Each row of a before or after table is a point. One or more steps were done to the points. Then noise was added and the rows were shuffled. The steps act on columns, c1 being the first. What was done? A step turns or swaps two columns, mirrors them in a line or flattens them onto one, adds a multiple of one to another, or multiplies or shifts one. Angles are multiples of 10 degrees, from the lower column toward the higher: turns from -170 to 170, lines from 10 to 170 but not 90. Use the fewest steps. Two steps may share a column if one is a turn and the other turns, adds or multiplies; they go together, in the order done. Otherwise the lowest column goes first.

Before (12 x 3):
[[ -1  47   5]
 [-17  14  -6]
 [ 50   0  -5]
 [ 61  -2   5]
 [-27   2 -14]
 [ 44  19 -31]
 [ 51   6 -15]
 [ 49  22  -1]
 [-28 -14  -2]
 [-12  -4   4]
 [-13   4 -14]
 [  0  -7  -4]]
After, 12 rows:
[[  3  -5 -10]
 [ 55  71 -77]
 [-25 -12 -34]
 [-32 -11 -16]
 [-41 -35 -36]
 [-33 -44  -5]
 [ 73  72 -41]
 [-18 -20  10]
 [ 97  77  15]
 [ 76  65 -14]
 [-32  35  11]
 [ 59  80  -5]]
Steps: multiply c1 by 2; turn c1 and c2 by 40 degrees; multiply c3 by 2.5

Before (13 x 4):
[[ -1 -39   7  10]
 [-15  14 -36 -11]
 [-21  11  -4 -11]
 [-16  20  -7  -7]
 [ -6  29  -2   1]
 [ 95  23 -36  -3]
 [ -8   8  26 -10]
 [ -3  24  -9 -13]
 [-20  10  -1  10]
 [-20  20  -6  -3]
 [-11  31 -37   8]
 [ -7  19  -7   0]
 [-21  25 -21  12]]
After, 13 rows:
[[ 22  15   7   8]
 [ 14  17  31  13]
 [ 24  17  18  -5]
 [ 19   6   6   1]
 [ 20   1   5  16]
 [ 12  24   4  -5]
 [ 30  13  39  -3]
 [-40   4  -7 -11]
 [ 12  19   6  15]
 [ 23 -94  29   9]
 [ 12  15 -26  -2]
 [ 34  11  11   2]
 [ 17  14   9   7]]
Steps: turn c1 and c2 by -90 degrees; turn c3 and c4 by -170 degrees

Before:
[[ 40 -44 -17 -57  41 -61]
 [ 26  -6  53   3 -37  42]
 [ -9  -9 -61 -44  29  32]
 [-12 -80  27  62  32 -17]
 [ 41 -10  46   7 -21   0]
 [-24 -13  -1  32 -10  -8]
 [ 54  26  -2 -53  27 -37]
 [ 38   7  26  78 -36  -7]
 [-59  48  32  75 -73   8]
 [ 50 -87   0  14 -67 -36]
 [ 20 -36  21  24 -57 -83]
 [ 18 -10  63 -59 -41  32]]
After (12 x 6):
[[-41 -45   4 -45  -4  -4]
 [-42  -6 -46  16  -9 -11]
 [ 21  22  -2  41 -10  -9]
 [-52  26  17 -46  -6  -5]
 [-33  27 -21  35 -74 -61]
 [ 73 -24 -33  85 -39 -33]
 [-26  -3 -51  10  -3  -3]
 [-17  78 -26  74  12   9]
 [-31 -19 -25  89 -27 -22]
 [-21   4 -61 -51  -9  -7]
 [  4  13  63 -32  33  29]
 [-75  66   1  23 -56 -46]]
Steps: turn c1 and c2 by -160 degrees; multiply c3 by -1; shift c4 by 10; flatten c5 and c6 onto the line at 40 degrees

Before (8 x 8):
[[-14  18  16   8  17  20  -4  20]
 [ -6  -3   8  -9  -9 -13 -25  16]
 [ 10  34  14  10   4  13  -7   1]
 [  8 -18   8 -35 -11  -1  -4 -19]
 [ 17  -9  -9   1 -11  18 -25  23]
 [ 32 -17   5  23  13   3 -11   7]
 [  5  12  -8  -2 -29   0  15 -32]
 [  1   0 -14  -2 -17  28 -18 -36]]
After (8 x 8):
[[ 53  13 -17 -23 -16  13  12  94]
 [-19  22  -9   8   8 -14  13 -45]
 [-50  23 -12 -15  -9   9   9 -52]
 [ 43 -20 -32  -2  -9  -3  -2  85]
 [-17 -10  17 -13  14  17  16 -59]
 [-10 -15   5  -5  14  15  30   3]
 [ 22  15 -12 -16   8 -31 -11  53]
 [-39  18  11  10   4  22  -5  -3]]
Steps: multiply c8 by 3; turn c1 and c8 by 150 degrees; turn c2 and c7 by 130 degrees; swap c3 and c5; turn c4 and c6 by 60 degrees

Before, 11 rows:
[[ 10 -13  54  14 -21  17  12 -17  55]
 [-37  74  28  71  -4  52 -11 -33  40]
 [-47  -3  -7 -70 -13 -19  25  17 -17]
 [  1   1 -22  32  -9 -36 -21 -95  78]
 [ -5  43  -7   8  54 -25  18  41  29]
 [ -3  43  22  35   3   4 -20 -67 -52]
 [-29  30  24  37  -9  73 -46  -8  50]
 [  4  27  28   9 -19  19 -37 -21  40]
 [ 17  16 -60  88 -45  21  24  50 -30]
 [ 23  58  -1 -53  27  -8  43   7   2]
 [-12 -25   1 -22   4  29  11 -44 -20]]
After, 11 rows:
[[ 17 -11 -75  89  -9 -52 -24  -5 -26]
 [ 13 -21  29   5  42 -11  19  12  51]
 [ -2 -36  17  31 -24  51  40  31 -56]
 [-54  -1 -12 -73   8 -19   4 -30 -23]
 [  5   2 -22  35  -8  89  59   5  81]
 [-14  25   0 -20  20   0  39  29 -24]
 [  4 -41  13  10   7  29  -5  41  42]
 [-40 -74  22  68 -34   1  22  68  37]
 [  0  -7  25   5 -65 -26 -19 -44  33]
 [ 18 -30  17 -58 -55 -26  21 -28   7]
 [-29 -33  12  31   2  -3 -24  90  47]]
Steps: turn c3 and c5 by -40 degrees; turn c2 and c5 by -140 degrees; turn c7 and c8 by 50 degrees; turn c6 and c8 by 120 degrees

Before:
[[  1 -23 -31  52  -4 -11  30  -9 -10  15  -3]
 [  0 -19 -21   0  -5  -1   1 -22  22 -22   4]
 [  1 -20  46  59  12 -10  -1  95  12  12  -4]
 [-13  81 -33  46  25 -13  14  -9   7  19 -25]
 [ -4  37 -23  18 -13  38  30 -22  -1  13   2]
 [-34  -4   8  62  22   7   4 -22   1   9 -29]
 [ -6 -21 -17 -33 -15   5  25   7  32  16 -34]
 [-46 -23 -37  61  -4  15  15 -13   6 -43 -25]
 [ -8 -11 -43  23  20  33  27  -7  47  18  51]
 [-20   2 -29 -61  21  15  10 -16  -9  19  -5]
 [-87 -23  10  -3 -73 -11  45   3  42   2  -1]
 [-45 -16 -31  62 -75  21  -6 -10  -2  19 -14]]
After, 12 rows:
[[ 25  -8 -66  19  18  -8   6 -19 -12 -13 -13]
 [ 77 -24   1 -14 -72  36  55  17  20  -3  -2]
 [ 31 -33  62   1  17   3   3 -25   0 -28   1]
 [ -4 -30  46  41  -5   7  23  -8 -15  -9 -14]
 [ 47 -31  59  41 -77  -3  -8   5   0 -18 -11]
 [ 10  51  41  39  22  17  14 -12   5 -29  -9]
 [ -3 -29  64 -37  29   6   5  93  11  -5  -9]
 [ 51 -32  53  47  -7   3  16 -10  -1 -11  50]
 [  0  -8  -1  21  -7   3   9 -23  26   9  18]
 [ 17  35  10  24 -18 -38  29 -20 -10  -7 -17]
 [ 19  32  15  45  16 -28  43  -8  35  44 -37]
 [  7 -57 -35  11 -13  -1  32   8  17 -38  -1]]
Steps: turn c1 and c6 by -160 degrees; turn c10 and c11 by -110 degrees; add 1 times c10 to c2; turn c3 and c4 by -80 degrees; turn c5 and c8 by -10 degrees; turn c7 and c9 by -20 degrees

Before (14 x 12):
[[ 26 -37  44  70  58  57 -13 -33  70  42  39 -63]
 [ 85  23  26  61 -23  20  73 -36  50 -18 -50  40]
 [-23  25   0  43 -30  45 -22  51   5  37 -21  19]
 [ 51 -41 -43  76  65 -41  19 -36  16  43  45 -60]
 [ 53  18  -2  76   9  57 -12  47 -20 -41  12  -3]
 [ 29 -30 -50  30 -11  43  16  65  -3 -21   0  -3]
 [ 14  -4  10  84 -17  -9  79  30   8   2  56  -6]
 [ 63  39  11  21   8 -12  50 -37  11  14  60 -38]
 [  6  25  -7  -4  41 -22 -15  42 -14 -42 -37  39]
 [ 45 -14  23  75 -30 -52  13 -15 -37 -37  37 -11]
 [-14 -35  39  19 -34  53  62  21  65 -60  27  -4]
 [ 27 -25  24  76 -17 -30  26  60 -17  24 -38 -36]
 [  1  75 -48  61 -21 -46   8  37  32  37 -20 -32]
 [ 39  10 -29  56  68  46  -3 -44 -43 -36 -51 -18]]
After, 14 rows:
[[ 13  -3  10 -57 -77 -61  93  30  18   1  -9  -6]
 [ -1  76 -47 -17 -80 -73 -10  37  42  16  -7 -46]
 [ 26 -25  23 -39 -77 -70 -12  62  -8   3 -18 -45]
 [-14 -35  39 -49 -93  28  60  21  75 -55 -11  27]
 [ 50 -42 -44 -31   5 -81  45 -37  27   7   4 -74]
 [ 53  18  -2 -96 -52  -5   3  46 -10 -36   5  18]
 [ 86  23  25 -60 -84 -24   9 -35  61   5 -35  44]
 [  7  26  -6  17 -19 -14 -39  41  -5 -16  -5  55]
 [ 40   9 -28 -71  10  -2 -41 -46 -32 -40 -13   2]
 [ 29 -29 -50 -50 -70  12  11  64   8 -19  -5   9]
 [ 63  39  10  -9 -52 -22  79 -37  21  -7   0 -39]
 [-24  26   0 -61 -89   6 -30  50  15  43   2  -1]
 [ 46 -13  23 -24 -90 -88  37 -15 -26 -38   5   9]
 [ 28 -37  45 -91  -2  -1  21 -35  82   5  13 -74]]
Steps: mirror c4 and c6 in the line at 110 degrees; shift c5 by -60; turn c7 and c11 by -50 degrees; multiply c11 by 0.4; shift c9 by 10; turn c10 and c12 by -30 degrees

Before:
[[-17 -44 -39 -22 -34 -10   4  38  28 -21  45  28  13  17]
 [  3 -14   2 -28 -49 -20  25  -7 -53 -28 -45 -28  -3   0]
 [  0 -38  19 -14  31  -8  -7   4 -32 -16 -61 -14  -1 -10]
 [ 22 -32 -15 -25  -2  19  -6 -35 -11  -2  20 -24 -31   4]
 [-11   2  -5 -56  10   1 -18 -35  10 -20 -37 -39  -1   1]
 [-36  -9 -30  14 -12  49  37  83  21   7  54 -17   5   9]
 [-14  95  27   4   2 -29  -6 -19 -22  -3  24  -3 -19  -6]
 [  3  64 -28  -4 -32  15  -2   8 -26 -26 -23  19 -31 -51]
 [ 32  66  12 -38   3 -29   9   4 -12  -7   3 -17  -4 -32]
 [ 45  91  19  -1 -21  -9   0  17  14 -26 -14 -27 -27  33]
 [ -9 -17 -48   9 -26  26 -14  24   9 -15  65   8  56  -6]]
After:
[[  4  32  49   7 -39  -4  -4   6 -31  -3 -56 -14 -10  -7]
 [ -6 -27 -69 -51 -15  23 -18  21   6 -36  66  16 -19  -4]
 [ 29  -4 -24  38 -31  22  17 -23 -14  -9  22 -21  -7   4]
 [-24 -32 -51   1 -42 -14 -14  25  31 -39  44  27 -27  18]
 [ 17   3  27  24  68 -28  26  15 -14   1   1 -21 -29 -33]
 [-72 -14 -60 -14 -11  54 -11  67  22  -9  58 -10  10   7]
 [ 13  10   8  29   1   6 -14 -38   8 -20 -33 -40 -47   3]
 [-10 -46  31  15 -13 -17  23  -3 -52 -21 -43 -28 -22   3]
 [  0 -34 -22  31  60  13  -2   8 -25 -37 -21  19  10 -53]
 [ -4   3  49  15  94 -25  -8 -22 -24  11  23  -9  13  -7]
 [ 30 -20  56  21  96  -1  21  31  16 -11 -14 -30  12  34]]
Steps: turn c1 and c8 by 20 degrees; turn c1 and c7 by 40 degrees; swap c2 and c5; turn c3 and c10 by 30 degrees; multiply c3 by 2; turn c4 and c13 by 120 degrees; turn c6 and c12 by 10 degrees

Before:
[[-29   5 -20 -28 -11  -4  -8  -5   7  11  14  22 -40  16 -66  11  14 -25]
 [ 25 -21  15  23  47  21  36 -11  30  47 -20  -8  -1  10 -23 -13 -33  25]
 [ -2 -39 -69  10 -18   7 -25  26   5 -11  -2  29 -50 -51  19 -23 -11  52]
 [ -9 -24  21  17  21 -48  21 -37 -24  22  -5 -14   2  10   4  29  47  23]
 [ 22   9 -50  43   2 -34 -44 -25 -19  -8 -24 -25 -48 -21 -13  25  37  43]
 [-23 -33 -36  18  17  -4 -30  12   7  -4  60  43 -38  19 -62   1 -34  16]
 [ -7  16  10 -33  52  31  -7  19  25  -1   9 -23  16  20 -40 -44  46   1]
 [ -9 -14 -61  27 -32 -24  35 -27  -5 -12  23   1   4  24  20  41 -29 -33]
 [-14 -29 -10  32   6  -9 -18  14 -59  33  -8 -31  32 -48   1  25 -16 -36]]
After (9 x 18):
[[ 17   3 -20 -28 -48  -4  -8  -9  11  16  18  18  -1  24 -69  14   3 -26]
 [ 43  16   2 -37  89   0  -2  13  26  -9   8 -27 -91  23 -36 -45  50   2]
 [ 70 -24  13  23  80   8  37 -13  26  47 -21  -5 -93  13 -24 -12 -27  40]
 [ 31 -38 -36  23  -6   2 -30  14   5   0  59  42 -56  18 -66   1 -34   2]
 [ 47 -40 -60  11 -67  -1 -23  21   6  -7   0  28   3 -49  22 -27 -15  43]
 [ 44 -21  15  17  36   0  24 -36 -18  24  -1 -14 -41   7   9  30  45  28]
 [ 41 -18 -60  24 -51  -2  28 -27  -2 -10  24   1  56  19  24  41 -28 -25]
 [ 37 -30 -13  31  40  -1 -23  17 -56  35  -8 -27   7 -49   3  23 -15 -43]
 [ 71  10 -54  38 -31   2 -43 -27 -20  -1 -31 -24 -40 -16 -16  26  35  29]]
Steps: shift c1 by 50; multiply c5 by 2.5; turn c5 and c13 by -50 degrees; multiply c6 by 0; add 0.3 times c7 to c18

Before:
[[ 56   5   2 -26  -7  -8  21 -32 -24   1  35 -47  61 -28 -12 -24  -4   1
   12  30]
 [-13  12  16  31 -27   4   6  17 -21 -22 -18  -2 -43 -25  45 -23 -60 -13
  -24  95]
 [-15  69  -4  47  34  12  16  11  30   1  -6  17 -26  15  -9  44  50 -20
  -18  -7]
 [ 11  16 -10 -17  -3  30   3  64 -21 -23 -41  10 -38 -29  40   5 -65 -12
  -22  38]
 [ -4  28 -37   7  15  49  13  -7  42  21  -6  17 -23  29 -23  31  22  10
  -33 -22]
 [ 26  -1  15  15   6 -11  -2 -35   1 -16 -15 -52  70 -27   6 -55   3   2
   24  13]
 [ 17  -2   7   8  -2 -17  15 -15  -9   1   1 -60  53 -32 -11 -10   8   5
  -40   9]
 [-13  29   2  44  35  17   3  25  74  51   5  21  -6   7   4  35  14 -34
  -25  -8]
 [  8   8 -32  -4  13 -20  -9  32  11 -27 -16 -15 -29  -7   6  -2 -27   4
   -7  51]]
After (9 x 20):
[[ 27  -5  16  19   6  12  11  -9   0 -16  -7 -51 -68 -30   3 -51  32   2
   23  12]
 [-18  28  -8  -8  69  -4 -51 -45  30   1  -4  14  30  14 -10  20 -21 -16
  -19  -7]
 [ 18   1  10   8  -2  17 -22 -13  -9   3  -1 -58 -55 -33 -14  -9  12   5
  -41   5]
 [-11  25  16   9 -14   0 -20  60 -23 -24  -6   0  44 -26  47 -30  -7 -13
  -24  91]
 [  9   0 -31  -3  18  19  36  29  15 -25 -10 -14  29  -7   6  -4 -28   6
   -9  52]
 [ 58   7   4   4  -3  12 -42  -3 -22   2  13 -48 -66 -29 -16 -15  31   1
   13  28]
 [ 10  12  -4  -6   8 -25 -36  78 -19 -22 -16   6  36 -29  41  10 -52 -12
  -19  35]
 [ -6  16 -35  -9  32 -41 -74 -18  39  21  -6  16  23  30 -23  23  -1  10
  -32 -24]
 [-14   0   2  -6  46 -11 -19 -11  72  52   1  25   5   6   5  16 -25 -34
  -26 -10]]
Steps: turn c2 and c5 by 40 degrees; flatten c4 and c16 onto the line at 110 degrees; turn c6 and c7 by -160 degrees; multiply c7 by 2.5; mirror c8 and c17 in the line at 140 degrees; multiply c11 by 0.4; multiply c13 by -1

Before, 14 rows:
[[-17 -10  -8  -6  -4 -22   5   8  -8 -15 -23   8 -30 -11  -6   2 -10  -4
   -3  -9   0  14  -9 -10]
 [-20  10   4  19  12   2 -12  -8  -4 -15  -4   7   9  18  11 -14   9  -2
   13  -9   0  14  -9 -10]
 [ -2   4  -4  16 -15 -14   2   1   2 -25 -23   5 -21 -12  -4 -22  10  -9
    8 -14  -7  11 -16  -8]
 [  6  10  11  -3  -3  -9 -26   8 -10 -24  34   8  21  -1  13   8  10  -6
   17  -5  -6   6  -2  -4]
 [  2  -9   7   2   3   9 -19  -9 -25 -24  18 -29  21 -13  -8  -2   8  -8
   13 -13 -26  14 -27 -12]
 [-10   7  -1  -6 -21   7   4   3   1 -23  17 -95  11  -6  20 -15 -25  -4
   -4 -23 -26 -55  -6 -13]
 [-13   5  36  14 -10 -24  -4   4   4 -15 -18  -7   5  21  -3 -18  -1  25
    9 -14  -2 -26  -7 -15]
 [-10  21  38  12  -8   6  -2 -11   5 -22  -1   0   5 -12  11   7  -6   6
    0  -7  -8 -33  -6 -10]
 [ 18  -5   0  34 -17   6   1  -3   4 -16  39   7  -6  42  -8 -13 -49  -9
   -6  -5  -3  15  -7 -15]
 [ -2  13  22  -6 -21   4 -28  -1 -15   0 -12 -16   6  35   8 -21   4  -2
   16  -4   2  11  -6 -13]
 [ 28  14   3   5  24   3  -1   0  -1 -15  -3  13   5  -7  29  27  10  -9
    1 -20 -11   9 -14  20]
 [ -8 -12  -6  15 -11 -11   0 -29 -26   1 -16  12   4 -12  -3 -22  -7  -6
   18 -21 -15   0 -13  -3]
 [ -2   3 -10   5 -20   7  -9  -6 -26   5 -15   3 -18 -12  32   1 -14  23
   15 -53  -5  14 -17 -13]
 [ -9  25 -10   1 -14   3  -3 -22   1  47 -17  11  20  -9   2  -9  -7  24
    8 -17 -82  10 -13 -12]]
After (14 x 24):
[[ -2   6  -4  -1 -44  14   3   8  -4 -23  22   5 -23 -12  -5 -22  10  -9
  -16 -16   9   9 -16  -7]
 [-22  11   4   6  35  11 -14  10   5 -13   2  -1  13  21  13  -4   8  -3
  -23  -9  -3  15 -11 -11]
 [-11   4  40   2 -31  11  -7   4  -8 -18  21   9   8  22  -3 -19   1  25
  -16 -13  18 -26  -2 -13]
 [ -8  24 -12   7 -41 -24  -5  16  14  47  16   1  25 -10   3 -64  -6  22
   -2 -15 -44  11 -17 -11]
 [ 19  -2  -4 -24 -52  12  -2 -21  15 -17 -32  -2 -22  43 -11  -6 -50  -9
  -27  -6  -6  15 -11 -15]
 [  3  -7   5  11   8  -8 -17  16   4 -21 -29  40  28 -13  -7 -18  10  -9
   -9 -14 -22  13   0 -13]
 [ 27  15   3  -1  70 -28  -4   1   0 -15   4  -2   3  -8  25   5  11  -9
   -5 -21  -9  11 -19  18]
 [  5  11  11  18  -9 -12 -28 -13  -4 -23 -36  -2  32   1  15  -4  11  -8
   -5  -5   4   9  -7  -3]
 [ -8 -12  -6   8 -33   9  -1  40  13   2   2   0  10 -13  -4 -27  -8  -1
  -26 -19   1   0 -15  -4]
 [-13  23  37  -8 -24  -7  -1  -1  12 -23   4   5   0 -12  10   2  -8   6
  -11  -6 -11 -32  -5  -6]
 [-17  -9  -8   0 -11  -5   4  12 -18 -12  15   0 -32 -11  -7 -10 -10  -3
    6  -9  20  16 -13  -9]
 [ -3   1  -9  12 -59   2  -9  30 -10   5   3   9 -12 -11  32   1 -14  25
  -12 -52  -9  15 -12 -13]
 [ -4  11  20  17 -63  20 -29  17  -9   1   5  16  17  35   6 -10   7  -3
   -2  -3  -3  11   6 -11]
 [ -9   7  -2  -1 -64   3   3 -10   3 -23 -13  76  13  -7  20 -24 -25  -7
    7 -22 -20 -56  58 -10]]
Steps: turn c4 and c19 by -120 degrees; add 0.7 times c4 to c13; multiply c5 by 3; turn c6 and c21 by -60 degrees; turn c6 and c16 by 60 degrees; turn c9 and c11 by 150 degrees; turn c8 and c9 by -120 degrees; mirror c12 and c23 in the line at 110 degrees

Before, 11 rows:
[[-29  10  -9  14  42 -17  22 -10   5 -13   8 -25  20   2  11 -20   8 -28
   -6 -82   0 -22 -71 -29  15  14  -2   3 -11  14 -31 -27]
 [-14   8  14  26 -20   7 -13 -11 -17  -7 -80 -13  16 -14   6  -4 -14   7
  -14   3  16  21  18   3 -41 -30   1 -13  -4 -56 -32  -1]
 [  1  10  11 -31 -22   2  29  15  -7  -6 -86 -24 -25  -9  20 -18  -6  11
   15   3  16 -11   8   7  -1  -7 -22  -6  23 -25   2 -15]
 [-10  27  15  -5 -16  44 -31 -11  -6  54  15  36 -10  -2   1  -4 -24   7
   -6  -4  -3  -8  20 -16   6  18 -21 -14   0  12   3 -23]
 [-36  30 -22 -15  21  -5  -3  33  17  18  10  -4  18  -9  48 -33   8 -44
    6  -1  -9  25   3  11 -27 -13 -23  37  43  17 -11 -26]
 [ 20 -46   0   4 -20  -2   7  -8  16  54  26 -16   4 -25  -3  28 -95  21
  -10  -4  -9  10   9 -23   1  10 -12  -3   6  21 -14 -30]
 [-19  29  15  13 -13  11 -55  18  -1 -16   5 -24 -17   7   8 -19  10  12
   13   2  -9   5  15 -18 -11   3 -23 -14   3   2  -5   8]
 [-37  16  11 -17 -17  13  23  13 -40  18  22   5   0  18   9 -30   5  12
   26  -8  -3 -17  13   2  13   6  12  19  11  10   0 -30]
 [-33  29  -6  20  -7  -3 -24  -6  17  13  26 -21   4 -13  17  23  12  25
   21   1  -6 -60  19   8   0 -18 -17  52   1   8  -4  35]
 [ 31   8  16  21  12 -19  10  37   0  61  16 -26  -1  -6  -9 -34 -40  32
   -9  -9  22   7  26   3  -2 -18 -28   1  36 -34  51   3]
 [-30  31   3 -22 -23 -17  20  -4   6   9  10  13  18  41 -13 -11  10  28
   -4 -12  25  27  21  -3   0  14  22 -12  10  14 -18  -7]]
After (11 x 32):
[[-18  29  12  12 -15  13 -33  17  39 -20  -3 -22 -20  12  10 -19  12  11
   16   1  -9   5  -7 -37 -12  -7 -23 -18   2   1  -4  10]
 [ -9  28  17  -2 -17  49 -25 -14  18  51 -23  35 -14  -2  -2  -1 -27   8
   -3  -5  -5 -11   4 -32   5  -2 -21 -11  -2  14   4 -23]
 [-30  29   3 -22 -23 -16  16  -5  -9   5 -18  17  17  39 -10 -11   9  30
    0  -8  25  29   0  -6  -3  24  20 -13   5  17 -20  -2]
 [-32  28  -3  24  -5  -4  -7  -5  27  14  -3 -18   2 -14  21  24  15  26
   21   4  -3 -62   0  16   1  18 -13  50   4  14  -9  34]
 [-36  18   9 -16 -17  11 -15  15 -42  18 -18   5  -2  20   9 -31   8  10
   26 -13  -2 -15  -7   6  12   8  17  18  15  14   4 -29]
 [ 35  11  16  18   9 -18   8  37  -4  59   6 -25   0  -8 -12 -33 -38  29
  -11 -11  22  11   7   8  -1  45 -28   3  37 -35  50   4]
 [  4  10  12 -30 -20   3  13  15 -30  -8  57 -24 -25  -7  20 -17  -6   8
   18   4  13 -14 -12  16  -1 -42 -19  -8  24 -22  -4 -15]
 [ 20 -46  -2   9 -24  -1  17 -10   3  56 -26 -17   2 -19  -3  28 -91  20
  -10  -1  -9   4 -10 -46   6   3  -7  -3   8  24 -14 -32]
 [-13  10  16  26 -21   6 -23 -10   0  -6  77 -12  15 -12   2  -2 -15  10
  -11   7  15  20  -6   9 -40 -20   1 -14  -4 -54 -33  -1]
 [-36  33 -22 -13  18  -6  11  34  11  22  -1  -2  19 -10  46 -35   8 -44
    7   1 -12  25 -17  25 -29   5 -28  38  51  16  -8 -25]
 [-30  13  -9  14  41 -18  17  -8 -11 -11 -13 -24  17  -2  12 -22   7 -25
   -8 -81   2 -23 -89 -56  14  -7  -4   3 -12  16 -23 -28]]
Steps: turn c7 and c9 by -50 degrees; turn c11 and c26 by 130 degrees; add 1 times c21 to c26; shift c23 by -20; multiply c24 by 2
